Rows are points. Each table stands for the endless flat space through its points: a line for two points, a plane for three, and so on. Write the one point that lies in both, or say that there is none.

First (2 x 3):
[[ -4.2 -12.3   7.5]
 [ -3.9 -10.7   9.2]]
Second:
[[ -0.6 -18.0   8.4]
 [  7.8 -23.0  17.0]]
They share: [ -4.8 -15.5   4.1]

First (2 x 4):
[[-15.6   1.9 -11.2  -6.5]
 [-13.4   3.0 -13.4  -5.8]]
Second, 2 rows:
[[ -5.5  16.3 -20.2  -0.7]
 [-15.9  -0.9  -9.8 -13.5]]
They share: no point

First (3 x 8):
[[ 19.0 -16.2  13.7  -9.0  10.3  13.2   0.5  10.0]
 [ 24.7 -16.8   6.5 -17.7   2.7   9.1  -2.9  -0.4]
 [ 11.3 -17.4  25.0   6.0  23.3  18.0   6.3  27.2]]
Second:
[[  9.7 -20.2  17.1 -10.3   0.5  15.1   4.7   3.8]
 [  5.9 -24.3  19.3  -9.0  -2.8  14.7   7.5   2.3]]
They share: [ 17.3 -12.0  12.7 -12.9   7.1  15.9  -0.9   6.8]

First (2 x 11):
[[  8.8   2.8   3.9  -7.0 -17.7  23.9  14.0 -21.0   3.2   9.5  17.5]
 [  7.9   4.1   4.1  -4.7 -17.6  20.6  11.7 -17.3   3.9   9.8  13.4]]
Second (2 x 11):
[[  9.7  -0.9  -2.5  -4.9 -13.8   9.4   7.3 -13.3   6.1  10.8   9.2]
 [  2.5  14.3  11.5   4.7 -21.0  18.6   6.9  -6.5   4.5  10.0   1.2]]
They share: [  6.1   6.7   4.5  -0.1 -17.4  14.0   7.1  -9.9   5.3  10.4   5.2]

First:
[[-16.3  -4.5  17.4   5.8  19.1 -29.2  -4.9  20.9  30.9   9.3   1.2  19.3
    4.7 -18.9]
 [ -6.9 -13.5  11.7  -6.2  11.7 -12.8  14.6   8.7  11.6   2.9  -8.6  11.4
   -6.7 -22.3]
 [ -7.8 -13.5  12.9  -6.2  11.6 -12.7  15.6  -0.1   7.9  -2.2 -15.8   8.3
  -11.3 -27.4]]
Second (3 x 14):
[[ -9.8 -13.4   5.5 -15.1  19.8 -13.8   0.7  23.2  26.7  10.3  -5.8  11.7
  -15.6 -31.0]
 [ -7.5 -14.4   6.5 -12.7  16.6 -13.8   4.8  20.7  24.1   9.8  -3.4  11.8
  -11.8 -27.3]
 [ -1.6 -21.0  12.5 -10.5   6.5 -18.0  11.5  19.5  21.1  10.9  -2.9  11.6
   -0.6 -19.4]]
They share: no point

First:
[[ 21.7   6.0  -6.1   4.4   8.4 -13.5  -3.9 -11.7  -6.7  -4.1  -3.0   5.7
   13.0  -1.8   4.1 -21.2  -8.3   8.4  -8.6  -8.5]
 [  8.1  10.8   8.3  10.8  10.8 -27.5  10.1 -13.7 -22.7 -11.3   0.6   2.1
   -3.0   9.8 -13.5  -6.8 -24.3  -7.6   1.0  -9.3]]
Second (3 x 20):
[[  4.1   4.7 -14.7  15.1  -3.3  -5.8   9.1 -18.3   1.3 -17.9  -9.3  -9.8
   13.5  -8.7   9.6 -20.2 -24.2  19.2  11.0 -17.2]
 [ 15.3   6.3  -7.7   6.2   6.1 -19.1   1.6 -12.1  -9.8 -11.5  -1.5   0.8
    4.0  -0.2  -4.5 -15.5  -8.7   4.7  -6.8  -6.8]
 [ 22.5  25.9  15.0  -1.1  16.6  -8.8 -13.9 -14.8 -23.9   7.1  11.5  15.6
    9.5  10.0   2.5 -16.1 -17.4  14.6   3.3  -6.8]]
They share: no point

First (2 x 24):
[[ 19.4   7.5   1.7   9.6  21.1  20.4  14.7 -16.0 -15.0  -7.1  11.7   6.1
   -2.7  19.3 -16.2   0.8  11.9   8.1  -0.7 -13.5  19.0   2.3   4.8  -3.3]
 [ 23.4   6.6   1.1   7.3  25.2  22.6  12.6 -14.4 -18.8  -2.5   9.0   8.0
    0.9  21.2 -18.5   3.4  14.3   5.0   1.6 -16.5  20.2   1.3   6.1  -4.0]]
Second (2 x 24):
[[ 12.0   7.7   6.1   8.2  13.0  22.8  17.5 -14.3 -13.6  -7.1  16.2   4.8
   -6.0  18.4 -15.4  -1.2   5.6  12.8   0.3  -6.8  19.9  -0.4   4.8  -0.4]
 [  8.6   7.0   9.9   4.5   9.0  27.4  18.2 -11.0 -16.0  -2.5  18.0   5.4
   -5.7  19.4 -16.9  -0.6   1.7  14.4   3.6  -3.1  22.0  -4.1   6.1   1.8]]
They share: [ 15.4   8.4   2.3  11.9  17.0  18.2  16.8 -17.6 -11.2 -11.7  14.4   4.2
  -6.3  17.4 -13.9  -1.8   9.5  11.2  -3.0 -10.5  17.8   3.3   3.5  -2.6]

First (3 x 24):
[[ 26.6  -4.6 -22.0  -6.4  -2.9   4.2  -8.3   2.8  18.9   1.1 -11.9   9.8
  -11.6  -6.5 -25.5  -4.2  22.9  18.5 -13.4  16.8   5.8   2.1  12.1  27.8]
 [ 17.0  10.1  -5.1  14.6 -18.8   5.7 -15.5 -10.7  16.4   1.0  -7.0  19.7
   -8.7   0.7 -17.1  -0.1  -7.5   9.8 -10.9  17.6 -13.4   8.3  -7.7   1.1]
 [ 18.8   9.5  -7.1   6.2 -14.6  -1.5 -12.5  -8.3  13.0  -0.6 -11.4  14.9
  -13.9   2.5 -14.7   2.5   1.7  11.6 -18.3  12.4  -6.2  11.5  -4.1   9.5]]
Second (2 x 24):
[[  5.0   3.5  -3.4  21.5 -20.9  -9.9  -0.5 -12.2  26.4   1.7 -15.5  17.0
  -23.0  -4.7 -28.8  12.3   6.1  19.7  -4.1  27.9 -17.3  10.2  -8.6  -0.7]
 [ 30.8  16.1  -8.8  -0.7 -12.5  14.1 -27.5  -6.8   3.0  -1.3  -2.9  17.6
    0.4   7.9  -3.0  -9.9 -11.9   1.7 -25.1   2.1  -2.3   9.6  -3.2  11.3]]
They share: [ 17.9   9.8  -6.1  10.4 -16.7   2.1 -14.0  -9.5  14.7   0.2  -9.2  17.3
 -11.3   1.6 -15.9   1.2  -2.9  10.7 -14.6  15.0  -9.8   9.9  -5.9   5.3]

First, 3 rows:
[[  2.1 -26.5   3.7  13.1  14.5  -0.8 -29.9   1.3 -19.8 -11.9  17.4 -15.3
   27.4  -7.5  16.7 -18.1 -15.6 -29.2   5.2   9.8 -31.3 -31.9   1.7  -7.7]
 [ -5.3  -9.4  24.4 -10.0  20.8  19.0  -0.2  -4.3 -11.3  -3.6 -29.9  10.7
  -12.8 -11.1   4.2 -11.1 -11.2   1.8  26.6  25.0  -4.2  -3.7 -14.3  23.2]
 [  6.3  -9.8  15.6  -3.6   7.6  13.8  -7.0 -13.9  -3.3   5.2 -12.7  -5.3
    0.0   3.3  14.2 -17.1  -8.8 -10.2  17.0  16.2 -12.6 -12.5 -16.3   9.6]]
Second (2 x 24):
[[ -4.2 -12.7  23.0  -3.8  17.5  14.1 -12.5  -8.5 -13.1   2.8 -17.0  -1.3
   14.6 -15.5  12.5 -14.0  -5.2 -15.4  21.6  17.4 -18.7 -19.5 -11.6  15.2]
 [  1.2 -18.1  10.7   2.2  15.7   8.4 -13.4  -1.0 -13.7  -9.8  -4.1  -2.5
    0.5  -3.5   9.8 -15.2 -16.3 -10.9  14.1  17.7 -15.1 -14.7  -6.5   5.6]]
They share: [ -0.6 -16.3  14.8   0.2  16.3  10.3 -13.1  -3.5 -13.5  -5.6  -8.4  -2.1
   5.2  -7.5  10.7 -14.8 -12.6 -12.4  16.6  17.6 -16.3 -16.3  -8.2   8.8]

First (4 x 24):
[[  6.8  24.0 -18.9   0.4 -20.5  21.0  19.8  -8.8   2.6  -3.0   5.5  10.8
  -12.5   6.8 -12.7  24.8  19.5  12.6   3.2   7.5   1.2  10.9 -13.7  11.0]
 [  9.7  33.0 -24.6   5.5 -26.3  12.8  24.9 -20.6   1.3  -1.5  10.4   5.7
  -15.0  16.7  -8.7  24.5  30.0  24.5  -5.3  11.6   6.5  17.0 -24.8  20.5]
 [-18.1  10.2 -23.1  15.7  -4.0   0.9  15.0 -13.6  -1.0 -16.5   4.3   4.5
  -11.6   7.1  -2.5  11.6  29.7  17.7 -10.6  -4.5   5.7  16.6 -20.3  16.4]
 [-21.1  -3.5 -17.8  15.3  -1.3   0.7  15.9  -2.5  13.0 -17.5   2.1  17.9
  -18.5  -4.3   1.6   6.8  17.6   0.8 -15.2   0.5  16.9  10.0  -4.1   2.3]]
Second, 2 rows:
[[  3.8  17.3 -17.6   0.0  -4.4  21.0  23.5   5.9   9.2  -0.4  -4.3  20.8
   -8.8   6.0  -1.0  23.2   6.2  10.7   4.2  -2.9   0.4  12.7 -15.3   1.3]
 [ -0.5  13.8 -17.1   2.3  -7.9  18.3  20.2   1.7   8.4  -4.7  -0.8  18.2
  -11.6   2.6  -4.6  20.5  10.7   7.3   1.3   0.5   3.3  10.6 -10.7   2.8]]
They share: [ -4.8  10.3 -16.6   4.6 -11.4  15.6  16.9  -2.5   7.6  -9.0   2.7  15.6
 -14.4  -0.8  -8.2  17.8  15.2   3.9  -1.6   3.9   6.2   8.5  -6.1   4.3]

First, 3 rows:
[[ 13.2 -12.6   2.8   8.8  27.8   1.2   5.7  -7.5  -1.2  24.4 -16.4  12.9
  -21.7 -17.9 -19.1   0.1   2.4 -14.2   1.8  29.1   0.6   3.3  22.1   6.9]
 [ 23.8  -8.1  -0.2  11.0  27.7  20.0  -3.1  -4.5  10.0  16.6 -16.3  10.6
   -4.8  -5.8  -1.0  15.6  19.7 -10.2  -5.8  27.6   5.1  19.1  16.8  13.8]
 [  2.4 -16.3 -13.4   0.8  14.1  -3.4   5.5  -6.7 -11.0  11.4  -2.7  15.6
  -13.6  -3.8 -14.6  16.6   9.3   1.8 -14.6  14.0  15.1  13.3  10.0   3.0]]
Second (2 x 24):
[[ 11.3 -10.5  -3.2   6.6  18.2  -1.2   0.9  -4.9  -8.9  12.2  -2.7  15.5
  -11.5  -5.4 -10.0  19.0   4.1  -4.2  -8.1  18.9   7.7  15.0  16.0   9.2]
 [ 19.1  -7.3   4.2   7.4  21.4  -4.2  -2.5  -8.1  -7.5   7.6  -1.5  22.1
  -12.1  -0.4  -8.8  23.8  -4.1  -0.6  -9.1  23.7  -0.5  24.4  18.0  17.4]]
They share: no point

First:
[[ 21.8  -4.6  -4.7  23.6   0.7   0.0  13.0 -28.2   7.7 -30.5  -7.7 -15.9
    2.1  -5.2  17.3  -5.1  20.4 -38.3  -2.2 -27.9   3.4  34.2  30.5 -29.6]
 [ 19.4   4.4 -19.5  19.5  -2.3   2.3   6.9  -9.4  15.0 -11.1  -9.3  -4.4
    2.3  18.3   5.1  -0.1   6.7 -17.5   6.1 -15.1 -10.4  18.2  15.9 -11.1]
 [ 12.9  -8.7 -10.1  20.4   0.8  12.2   9.2  -9.5  19.5  -2.1  -6.7   7.4
   13.9  22.1   3.1  10.4  -4.5 -15.5  13.7 -14.7 -20.9  11.8  12.8  -7.4]
 [ 16.7   6.8 -27.5  14.7  -3.2   5.0   5.5   3.9  17.1  -1.2 -12.1   1.5
    3.9  29.4  -2.2   3.3   0.1  -7.6   9.6  -8.6 -16.9  11.0   9.2   0.7]]
Second:
[[ 23.3  -4.4  -7.3  23.9   4.0   5.8   3.4 -15.1  17.1  -7.3  -7.8   7.1
   11.8  12.1   7.1   5.4  -5.3 -23.0  16.7 -17.7 -10.4  32.7   7.1   2.3]
 [ 14.6  -4.2 -14.3  26.2   0.5  16.3  10.7  -6.6  16.0  -3.9 -14.4  10.1
   18.0  19.5   8.2  11.9  -8.0 -15.5   9.2 -20.8 -14.3  19.4  17.5   0.1]
 [  3.6 -13.1 -20.7  17.3  -2.7  19.1  11.7  -3.0  22.5   1.9 -10.3   7.7
   15.3  26.6  11.2  21.0  -5.8 -11.9   4.0 -23.3 -19.1   2.5  22.6 -10.4]
 [  4.6 -22.1 -16.7   3.7  -0.9   6.7   3.9 -10.0  28.9   1.7   2.7  -0.5
    3.5  23.0  10.2  19.0   2.4 -19.1   9.2 -19.5 -19.1   3.5  13.4 -18.8]]
They share: [ 13.0  -8.3 -12.5  16.9   0.9  11.2  11.1  -5.8  15.7  -5.8  -9.9   3.4
  12.5  18.5   3.0   8.2   0.0 -18.2  10.1 -15.6 -16.4  15.8  15.5  -6.5]

First, 4 rows:
[[ -8.2  -4.4  14.7  10.5   9.2  27.0   2.3  13.6  -2.2 -10.7 -16.9  -8.7
    7.5  28.0  16.9   1.5 -15.8  -0.2   0.5  12.8 -24.5   0.8 -27.2  -5.0]
 [ -1.0  -2.4  11.3  -1.1   9.8  24.8   6.5  10.6  -7.0 -14.1 -11.1  -4.3
   -5.1  14.0  20.3  12.1 -18.8   5.6 -20.9  18.8  -6.9   2.0 -20.4 -16.2]
 [ 10.0   2.8  20.2   7.8  28.1   3.8  -2.4  29.5   3.1 -14.1 -21.1 -23.7
    7.3  27.8  15.6  15.9  -5.8 -10.7 -13.0   1.9 -11.5  -5.8 -20.5   3.2]
 [ -3.3 -20.0   0.5  21.0  25.4  11.5  -5.6  13.9  -6.6 -21.1  12.8  15.3
  -28.6   8.1  13.4   4.8 -17.1  38.5 -14.5  33.6 -10.5 -22.6   2.1 -34.2]]
Second:
[[ 14.3   1.1   9.1   3.7   7.5  22.1   0.0  15.3   0.7 -17.3  -7.4  -0.7
  -12.2  14.0  32.1  17.5 -32.8  12.7  -7.7  33.0 -10.1   0.5 -10.8 -24.0]
 [-14.4  -8.0   8.6  10.7  26.2  13.2   0.6  18.1  -5.7 -13.1  -4.5  -3.8
    1.6  16.6   4.8  10.7  -0.3   7.7 -32.3   7.1 -12.2  -4.8 -27.4 -11.0]
 [  2.8   5.6   1.0  12.7  13.8  24.8  -3.4  18.1   8.3 -18.7   3.5  14.2
   -8.0   9.0  31.2  21.9 -32.3  25.7 -20.7  40.7 -18.6   4.8 -23.4 -36.6]
 [  3.8   0.7   0.0  12.0   8.8  21.8  -6.2  18.1   4.8 -15.1   4.0   8.6
   -5.8  11.9  27.7  23.5 -30.2  19.4 -18.6  36.0 -19.1   7.1 -23.0 -29.2]]
They share: [  1.5  -4.2  11.6   5.0  17.3  17.0   2.1  16.0  -4.4 -15.4  -9.3  -5.7
  -6.3  16.3  17.9  11.9 -15.2   7.4 -18.0  17.2  -8.5  -4.4 -16.3 -14.6]

First (5 x 24):
[[-22.8 -18.5   2.5 -14.1  32.5 -32.1 -15.5  -0.1  15.5   8.4  -3.2  -5.9
   16.1  -3.8   2.1  15.2 -11.0 -28.3   8.0 -14.3  23.8 -26.1 -40.2 -27.6]
 [ -6.9 -27.4  -4.6  10.6  14.2 -22.0 -11.1  -5.5 -12.5  -6.5 -21.1  16.7
   -5.3   0.5 -19.1  -7.9 -17.8 -12.3  12.6 -17.8  18.5   3.3  -9.0 -32.5]
 [-12.9  -8.2  19.5 -11.3  24.7 -22.6 -15.4  -6.2   6.5   4.1  -9.9  -4.9
    9.4   4.5  -9.4  16.2 -13.0 -33.7   0.7 -31.6  28.5 -12.7 -29.0 -18.3]
 [  5.6  15.4  -1.2 -12.9  -9.3   2.6 -14.1 -17.3  20.0  12.8  -4.0  -3.9
   15.5   0.1 -31.1  28.6  -7.8 -21.4 -16.5  -7.0  13.7  11.4 -15.1  -3.8]
 [ 21.6   1.8 -22.4  18.7 -22.5  -3.0  -3.7 -11.3  -0.8   7.2   4.8  -2.7
   18.3   8.5 -23.5  12.2 -13.0  10.2   6.7 -14.2  -1.9  15.0   1.7   1.0]]
Second (5 x 24):
[[-11.5  -2.6   7.3  -0.9  13.5  -8.2 -10.0   1.5 -12.7  11.0  -2.4  -3.1
   21.2   7.0 -15.4  24.5  -7.3  -5.8  -4.5 -15.6  25.6   1.7 -22.8 -14.8]
 [-12.2  -3.2   8.2   2.3  13.1 -12.9 -10.1   4.5 -11.6   6.3  -1.3   0.9
   21.9   4.4 -14.9  21.8  -5.2 -10.1  -4.6 -11.1  22.7  -2.4 -20.0 -11.0]
 [ 25.1  -8.8 -12.9  -3.3   5.7 -22.2  -9.2 -25.7  25.9   7.8 -16.6  -9.9
   11.0 -15.2 -23.6  15.9 -12.7 -18.2  12.9  -2.8  -3.8  -7.5  -9.4 -11.8]
 [-21.9 -10.5   3.5   7.3  -1.6 -26.9 -12.9  18.1  -4.1 -10.5   7.6  19.7
   16.0   5.9 -14.6   5.7   3.5 -24.5  -1.9  -5.1  19.8 -10.4 -16.3   4.7]
 [ 30.0 -18.4  -4.8 -18.4   8.3 -24.0  -7.5 -23.6  16.3  16.3 -24.0 -20.5
   11.6 -11.3 -33.4  30.1   1.0 -10.0  23.1  -8.4   8.6  -6.6 -20.3  -0.7]]
They share: [ -0.6  -5.5  -6.6  -0.8   3.4 -13.3 -11.2  -8.6   7.7   6.8  -4.2  -0.7
  13.0   1.2 -17.2  14.1 -11.8 -13.3   1.9 -12.7  13.2  -0.1 -17.0 -14.4]

First, 2 rows:
[[-21.6   0.8  -1.2   1.8  15.3  -7.8 -12.3   7.4  13.6  -8.1  15.1   4.0
   10.4  -5.8  -9.3  20.7  -6.3   5.0  11.2  13.6  -7.5   7.7 -20.0 -14.6]
 [ -7.2  14.0   3.2   9.4  -0.7 -17.0  -0.7  25.4   3.2  -8.9  25.1 -14.4
   15.2 -17.4 -23.7  12.3   7.7  -9.0  18.4   7.2   9.7   0.5  -6.8 -26.2]]
Second:
[[-13.8  11.3 -29.1  24.5  22.5  -9.6  13.2  21.5  27.5   0.7  12.6  -9.4
   10.1   6.9  -5.2   4.0   1.5  11.3   5.1  10.6   4.3  -8.7 -42.0 -19.8]
 [-25.2   4.7  -2.3  -9.8   3.7 -14.8  -0.3   0.1  -4.3 -24.9  23.8  11.6
    5.1 -15.7 -33.2  33.2  10.1  -8.1  14.6   2.5   0.0  13.8  -9.1  -2.2]
 [-25.2   6.2  15.7 -15.6   1.0  -4.0 -21.1  -3.3 -11.0 -25.1  32.4   8.5
   13.3 -25.7 -23.0  28.8   2.9  -3.5  28.4  13.5  -7.2  14.9   3.5  -5.2]
 [-11.4  -2.4   8.7  11.5  15.2 -11.7 -23.9  13.9   8.6  -3.3  14.4  -0.9
   24.9 -17.7   5.4   8.1 -12.5   4.8  13.9  18.5 -15.9  -0.7 -20.3 -29.8]]
They share: no point

First:
[[-23.7  -8.1  -7.8  -1.6   3.2  -6.1   1.5 -26.1   9.6  -8.7  -0.7  18.4
   -1.9 -16.4   2.8   2.4  19.9 -19.2  -7.5  -0.1   0.6  18.8  -2.0  18.3]
 [-24.3  -1.1  -0.8  20.1 -29.8 -18.2   2.6  -8.2  20.8   5.9  13.6  -3.1
   11.2  25.6 -13.4  32.5  43.5 -23.3   4.6  39.7 -16.2  37.6 -32.2  -9.0]
 [ -3.9   4.4  -8.7   3.5   7.7  -2.3 -25.2  -8.3  14.2 -30.9   9.4  20.9
  -23.0 -36.7 -17.3 -26.4   1.0  -0.4   2.5 -25.1   7.9   3.1 -20.3 -11.5]
 [-12.0   7.3  -7.3  15.4 -18.1  -9.1 -10.2 -10.2  15.1 -10.6   9.9   8.4
   -5.9   0.3 -21.5   9.1  22.5 -18.5   1.8  13.7 -11.0  21.4 -26.8 -10.5]
 [ -4.0  -4.4 -12.2  10.9 -17.6 -23.1 -13.9  -0.4   6.7 -17.4  28.8   3.3
  -14.2 -18.4 -23.6  -1.7  19.8 -21.7 -13.4  -6.1   2.9  -0.5 -24.1 -10.1]]
Second, 4 rows:
[[ -1.0  24.7 -31.7  19.3   0.1 -19.2 -26.9  12.0 -21.4 -30.8  16.6  14.6
   -9.2 -18.9 -27.5   9.0  16.3   8.6  -2.0 -22.3  -9.7   5.7  -8.9   6.5]
 [-17.8   0.9  -6.7   6.5 -31.8   2.7   8.5 -25.7  23.1 -12.4  -9.4  22.2
    2.1 -20.1 -13.0   7.5  25.8 -25.9   1.0   6.4  18.6   4.9 -16.1  -4.8]
 [-13.6   2.2  -3.6   4.2 -16.4  -0.7  -1.3 -25.4  19.8 -12.5   0.4  20.5
  -10.3 -15.7 -11.1  -0.9  19.0 -24.9   0.2   5.1   1.8  16.2 -18.7  -5.1]
 [-16.3  -0.8 -17.5  11.9  -5.3   0.7 -12.3 -17.5  12.1 -14.3  -5.0   8.4
   -0.9 -15.2 -27.4  -1.5   3.1 -23.0 -14.1   1.9  -3.8   0.0  -8.7   7.6]]
They share: [-10.9   5.8 -10.7   7.9  -7.1  -4.5 -10.7 -17.1  10.1 -16.1   4.6  16.4
 -11.3 -15.0 -17.0  -1.5  13.3 -18.4  -3.5  -0.7  -5.8  13.8 -15.5  -0.4]

First (5 x 24):
[[ -8.1  23.8 -18.5   3.6  16.2  11.3  -5.7  -3.1 -15.9 -22.8   8.8 -15.0
   -0.6  -4.5  -4.8  18.2 -25.2  16.7  23.0  21.5  -5.3  20.5 -19.8  11.5]
 [-28.4  22.0 -13.3  15.3   4.3 -25.0  10.1 -11.6  -9.0 -13.3  20.6 -12.8
   15.9   7.2  -9.3  14.1  -8.3  23.6  21.1   1.0   0.9   8.1 -10.7 -10.9]
 [-16.8  15.1 -17.2  14.4  13.6  -6.4   2.0  -6.6 -16.8 -22.3   9.5  -6.2
    4.4   0.3  -5.8  10.3  -9.1  14.8  27.4   0.0  -6.5  12.4  -9.4 -10.1]
 [-23.0   9.7 -17.2  16.6  15.4 -12.6   3.2  -8.4  15.9  -0.5   9.0 -12.1
   29.8   4.1 -29.4  -6.5 -11.2  10.3  -5.3   9.6  14.3   0.6 -22.0   0.5]
 [-28.2   9.3 -14.1  10.7  24.6  -3.6  -9.4  -3.5   6.9 -20.2  18.2 -19.3
   16.1  -6.9 -26.8  -2.3  -9.7  16.7  15.0  16.4  16.5   8.8  -6.2   4.1]]
Second (3 x 24):
[[ -9.9   3.9 -12.3  19.6  -7.3 -13.5   3.0  -5.4   5.2  -4.0   3.4   0.3
    2.1   9.1 -12.3   3.9 -10.6  18.2  24.6  14.8 -16.8   2.4 -26.6   2.9]
 [ -7.4  11.0 -21.0  21.4   2.4  -5.7   4.1  -7.1  -5.7  -8.7   2.7  -3.3
    7.8  10.1 -10.9   3.1 -13.0  15.8  15.0   8.2 -11.5   7.5 -21.5  -5.1]
 [ -4.1  11.9 -24.9  24.0   3.1  -1.7   5.4  -4.6  -8.2  -9.0   1.0  -1.5
    7.9  12.5 -11.9   1.5 -12.2  16.8  11.0   7.8 -12.4   9.8 -21.8  -5.1]]
They share: no point

First, 2 rows:
[[ -9.7 -12.5  -0.6   8.6 -12.4   6.8 -13.8 -10.7   7.1  20.0  10.8 -14.4
   -1.7  -0.4   9.4  -9.9   6.3  -4.3  -3.7 -10.8  -1.5 -11.1  20.1  -6.6]
 [-14.9  -6.5  -4.4   4.6 -15.8   6.0 -16.6 -15.3  -1.9  24.6   5.6 -16.4
   -1.7   4.2  17.6  -8.7   2.7  -6.5  -2.1 -15.0  -4.5  -2.9  24.7 -13.4]]
Second:
[[-21.0 -14.7   7.5  -8.9 -11.8  32.6 -24.4 -28.5   6.8   2.8   0.9  -9.1
   22.3  -4.0  16.5   2.2  13.2   3.2   0.6  -2.8  -9.4 -27.0   5.3 -10.3]
 [ -6.0  -7.8   8.9  21.0  -4.6  -1.3 -15.8   1.4  17.3  39.4   6.1 -12.8
  -15.8  -3.3  -8.5 -16.3  -0.5   3.2  12.6 -22.4  -1.6 -16.5  19.0   2.7]
 [ -0.5 -12.6 -16.3  23.6 -13.3 -21.9  -7.9   4.6  19.4  32.9  31.7 -11.4
  -28.1   1.1  -6.3 -21.1   8.3  -3.2  -4.6 -13.2   6.3  -3.9  18.7   5.9]
 [  7.7 -14.2 -25.7   5.6 -33.9 -12.7 -13.5  -9.2   4.4  29.5  37.1   4.8
  -23.1  -3.7  -9.1 -23.9   7.5 -13.2   3.2 -12.8 -11.1   7.3   9.7  12.1]
 [ -2.9 -16.2 -15.9   0.6 -16.0   6.0 -18.0 -15.1   7.7  20.0  16.3 -17.9
    7.6  -9.8  -1.1 -16.1   1.9  -9.2  -1.0  -7.4   3.6  -1.8  25.1  -6.2]
 [-10.9 -10.6 -29.7   3.7 -18.6 -11.2 -21.7 -14.4  17.0  25.0  30.6  -8.2
  -11.1  -1.5  -2.9 -15.4  11.8   1.2   1.7  -7.5   2.1  -3.8   8.7   1.1]]
They share: [ -7.1 -15.5   1.3  10.6 -10.7   7.2 -12.4  -8.4  11.6  17.7  13.4 -13.4
  -1.7  -2.7   5.3 -10.5   8.1  -3.2  -4.5  -8.7   0.0 -15.2  17.8  -3.2]

First:
[[ 27.9   6.1  25.8  -4.3 -17.7   1.4  -9.7  -1.5 -16.9   6.1  -5.2   7.4
    2.0  14.1  -1.7 -11.0   4.5   4.4  -9.4   9.7 -10.0 -22.9 -21.5  11.2]
 [  4.4 -14.9   7.8   1.7  -1.7  13.9  -6.7  -6.5 -15.4  10.6   8.3  10.4
  -18.5  -8.9   0.3  -6.0  18.5 -14.1 -14.4  -0.3 -22.0  -7.9 -10.0  -2.8]]
Second, 2 rows:
[[ 12.1 -10.8  10.4  -2.8 -12.7  11.7  -8.7  -8.3 -15.3   7.7  -0.4   5.4
  -13.2  -2.4   1.4  -8.8   8.8 -10.3 -14.8   1.1 -19.2 -11.3 -10.9  -1.3]
 [  8.7 -19.4   1.2  -7.0 -21.9  17.3 -10.3 -15.9 -13.9   5.5  -7.0  -2.2
  -19.0  -7.8   5.2 -10.4   0.6 -17.5 -19.6  -4.1 -23.2  -6.1  -3.5  -9.5]]
They share: [ 13.8  -6.5  15.0  -0.7  -8.1   8.9  -7.9  -4.5 -16.0   8.8   2.9   9.2
 -10.3   0.3  -0.5  -8.0  12.9  -6.7 -12.4   3.7 -17.2 -13.9 -14.6   2.8]
